Each row of a before or after table is a point. One or more steps were done to the points. Then noise was added and the rows were shuffled. The steps act on columns, c1 being the first. Write out the steps. A step turns or swaps two columns, mirrors them in a line or flattens them onto one, adds a multiple of one to another, or multiplies or shifts one. Angles are multiples of 10 degrees, from the lower column toward the higher: turns from -170 to 170, lines from 10 to 170 but not 90. Use the fewest steps. Two steps may share a column if one is a turn and the other turns, adds or multiplies; they go together, in the order done. Otherwise the lowest column goes first.
In the rows, zero is written as 128.

Before (13 x 2):
[[ 94 111]
 [130 150]
 [105  99]
 [154 129]
 [101 120]
 [ 98 106]
 [ 98  86]
 [134 123]
 [127 133]
 [ 99 119]
 [125 132]
 [133 133]
 [ 94  86]]
After, 13 rows:
[[ 89  94]
 [134 139]
 [135 123]
 [127 136]
 [ 99  81]
 [122 134]
 [ 89 113]
 [ 90  61]
 [ 83  60]
 [131 164]
 [ 95 115]
 [161 131]
 [ 85 100]]
Steps: multiply c1 by 1.3; multiply c2 by 1.6

Before, 12 rows:
[[183 118 105 122 134 145]
 [132  89 124 158 147 152]
 [128 175 141  87  75  91]
 [166  98 114 112  85 141]
 [122 107 139 121  78 146]
 [104 124 128 181 117 159]
 [134 109 107 126 125 105]
 [ 88 117 126 119 124 153]
 [117 134 111 178  94 102]
 [140 106 141  99 121 145]
 [148  83 119 167 102 150]
 [135 135 139 191  95  96]]
After, 12 rows:
[[ 90 125 122 136 123 154]
 [104  95 172 101 118 159]
 [115 105 184 116  90  99]
 [128 196  87 140  73  88]
 [132  77 156 116 147 148]
 [139 120  97 132 120 142]
 [151  62 169 121  99 145]
 [136 112 135 147 125 105]
 [136 103 180  84  94  98]
 [163 109 123 145  81 143]
 [122 113 119 122  78 143]
 [182 118 138 148 134 146]]
Steps: add -0.5 times c4 to c2; turn c3 and c4 by -120 degrees

Before (11 x 12):
[[112 129 125 140 140 113 135 152 124 146  92 125]
 [ 91 173  90 108 168 121 141  57 152 105 117 142]
 [113 129 127 151 104 163 135 131 103 142  75 116]
 [126  89 129 123 135 145 142 150  80 128  94  99]
 [106 168 104 110 109 140 122  97 104 124 149 162]
 [103 112 116 131 132 153 136 120 135 170 110 103]
 [116 164 100  78 150 118 180  92 165 122 102 140]
 [120 125 140 111 114 133 113 144 107 134  89  81]
 [133  98 150 133 105 109 142 120  86 144  93  96]
 [171 125 136  95 156 117 132 101 136 121  90 131]
 [ 95 127 163 139 127 153 144 135 122 135 111 115]]
After:
[[131 151 128 129 130 157 142 160  92 100  87 100]
 [ 93  99 131 141 122 130 141 172 124 123 107 111]
 [130 118 138 112 122 166 142 190  83 137  91  96]
 [103 106 119 102  97 145 135 160 159 104 109 106]
 [117 122 151 157 135 136 113 189 108 116  90  78]
 [109  93 107 131 129 134 133 173 106  98  74 117]
 [103 109 133 113 144  93 124 135 100 114 151 161]
 [173 136 161 119 116 126 134 142 132 155  86 133]
 [117 133 167   2 125  92 179 131 165 148 100 142]
 [116 138 116 118 103 124 133 190 130 129  90 128]
 [ 90 128 129  64 118  80 140 100 138 173 118 147]]
Steps: mirror c2 and c6 in the line at 130 degrees; turn c3 and c4 by 70 degrees; add -1.5 times c7 to c4; add 0.5 times c10 to c9; turn c5 and c10 by 130 degrees; shift c8 by 40
